Each point is reached from the start by the listed moves, each made 0, 1 or 2 times, or once backwards (-1), plus a little noise. Is the number of moves made odd or even? Then give how often each move was made.

Moves:
(1): [ 50 -29  -5]
(2): [30 68 22]
Start: [ -6  15 -13]
Points:
[-35 -52 -35] => odd (0, -1)
[-86 -25 -29] => even (-1, -1)
[-57  45  -7] => odd (-1, 0)

Moves:
(1): [ 44  16   0  -6  -8  -4  -2  -6 -14  -4   6   2  -4]
(2): [-6 23  2  0 -6  4 -8  2 -1  6 -1 -7 -4]
(3): [  2   3  26  -3   4   3   7 -10   7   2   1   1  -8]
(4): [  2  -5   3  29  -9  -7  -1   3   1 -11   0  11 -16]
(5): [  8  12 -12   6  40  -1   4   4   9 -10  -6   3  -5]
(6): [ -2   4  -9  -4 -10  28  19   4 -10 -11   6  -1  -4]
(7): [  1   5  -9   2  -7 -15  19  -1   3  -1  -3  -5  -4]
(8): [ 5  0  5 -6 -1 -4  1 28  1 -3 -7 -8  2]
(9): [ -3   2  -8  -5 -14   8  -3  -5  28  -3  -4   0   1]
(10): [ 4 -4 -5  6  0  6  9  6  0 22 -2  5  1]
(11): [ -3   3  -6  -2   4 -10  -1   4   7   4  41   2  10]
Start: [ 17 -10 -11   8  -4  -8  -6 -21   7  -2  23  -1   5]
Points:
[ -6 -17 -38  -5  48 -39   6  50  30  23 -55 -31  22] => even (-1, 0, -1, -1, 1, -1, 1, 2, 0, 1, -1)
[ 20  -2 -69  26  44  10  23 -17 -23   5  74  14  15] => odd (0, 0, -1, 0, 1, 1, 0, -1, -1, 1, 1)
[ 97  53 -66 -42   8  35  32 -26   9 -28 121  -5  26] => odd (2, 0, 0, -1, 1, 2, 0, 0, 1, 0, 2)
